Each row of a before or after table is a point. One or more steps were done to the points. Then noise was added and the rows were shuffled. The steps act on how far a point lies along the listed directions, d1 being the first. Name the steps. A step turns or swaps two directions, mirrors them in a line or flattens them onto one, adds a multiple of one to another, or multiplies one. Angles are multiples of 10 degrees, from the lower direction toward the higher: turns from -170 to 170, lines from 10 to 170 but not 90. Use the fewest steps. Two steps may share a direction if one is a turn and the other turns, adds or multiplies; they go together, in the order done. Otherwise the lowest direction goes first.
(in the rows, 128 means zero)

Directions:
(1): [156 157]
(2): [157 100]
Before:
[[141 145]
 [122 127]
 [ 82  77]
 [ 96  76]
 [109 111]
 [148 104]
 [112 129]
 [135 161]
 [140 162]
 [143 139]
 [103 130]
 [166 190]
 [101 107]]
After:
[[126 144]
 [118 113]
 [ 94 114]
 [ 96 119]
 [148 156]
 [154 110]
 [111 113]
 [180 162]
 [ 69  87]
 [130 135]
 [124 153]
 [144 147]
 [178 176]]
Steps: multiply d1 by -1

Directions:
(1): [147 104 166]
(2): [139  91  99]
(3): [ 84 108 137]
Before (11 x 3):
[[138 139 159]
 [102 150 118]
 [103 114  83]
 [163 123 143]
 [157 108  85]
 [154 133 130]
 [170 109 134]
 [ 85 143  97]
 [ 96 167 137]
 [ 76 144 121]
 [125  79  77]]
After, 11 rows:
[[148 147  82]
 [112 112 157]
 [106 128 101]
 [113 132  77]
 [125 142 151]
 [154 141 163]
 [134 137 161]
 [ 84 109 108]
 [107 109  82]
 [163 172 125]
 [183 157  92]]
Steps: turn d2 and d3 by -90 degrees

Directions:
(1): [106  88 142  98]
(2): [174 102 145 138]
Before:
[[173 122 163 128]
 [147 208 120 174]
 [178 112 143 148]
 [ 90 184  90 159]
 [ 53 157 107 101]
 [185 107 140 154]
 [138 166 140 158]
 [177 144 120 154]]
After:
[[132 136 128 135]
 [144 149 113 140]
 [132 145 148 119]
 [131 133 121 139]
 [133 156 144 151]
 [124 120 132 119]
 [136 145 113 162]
 [150 182 132 161]]
Steps: multiply d1 by 0.7; multiply d2 by 0

Directions:
(1): [134 111 151 157  91  88]
(2): [ 70 124 160 130 146 125]
Before:
[[108 136 127 124 144 142]
 [130 110 156 174  77  45]
 [140 110 158 154  85  82]
 [ 86 129 186 145 121  84]
 [ 98 128 133 120 123 125]
 [128 134 138 125 136 127]
 [124 125 137 137 114  96]
 [ 95 113 145 142 131 115]
 [128 129 120 127 135 144]
 [236 127  98 141  67 101]
 [137 126 139 138 123 123]
 [ 83 144 145  97 193 168]
 [159 117 126 106 125 153]
 [186 124 127 144  87 115]]
After, 14 rows:
[[150 137 107 121 129 122]
 [131 147 108  96 163 180]
 [143 132 125 126 130 136]
 [181 142  90  99 131 160]
 [139 133 138 129 127 125]
 [136 122 122 128 101 115]
 [120 124 138 146 115 113]
 [113 121 139 134 127 131]
 [202 156  56 101 135 145]
 [202 146 115 136  97 105]
 [106 113 150 109 139 152]
 [110 166 100  67 199 202]
 [162 116 116 139 108 116]
 [120 105 185 164  98  75]]
Steps: turn d1 and d2 by -120 degrees
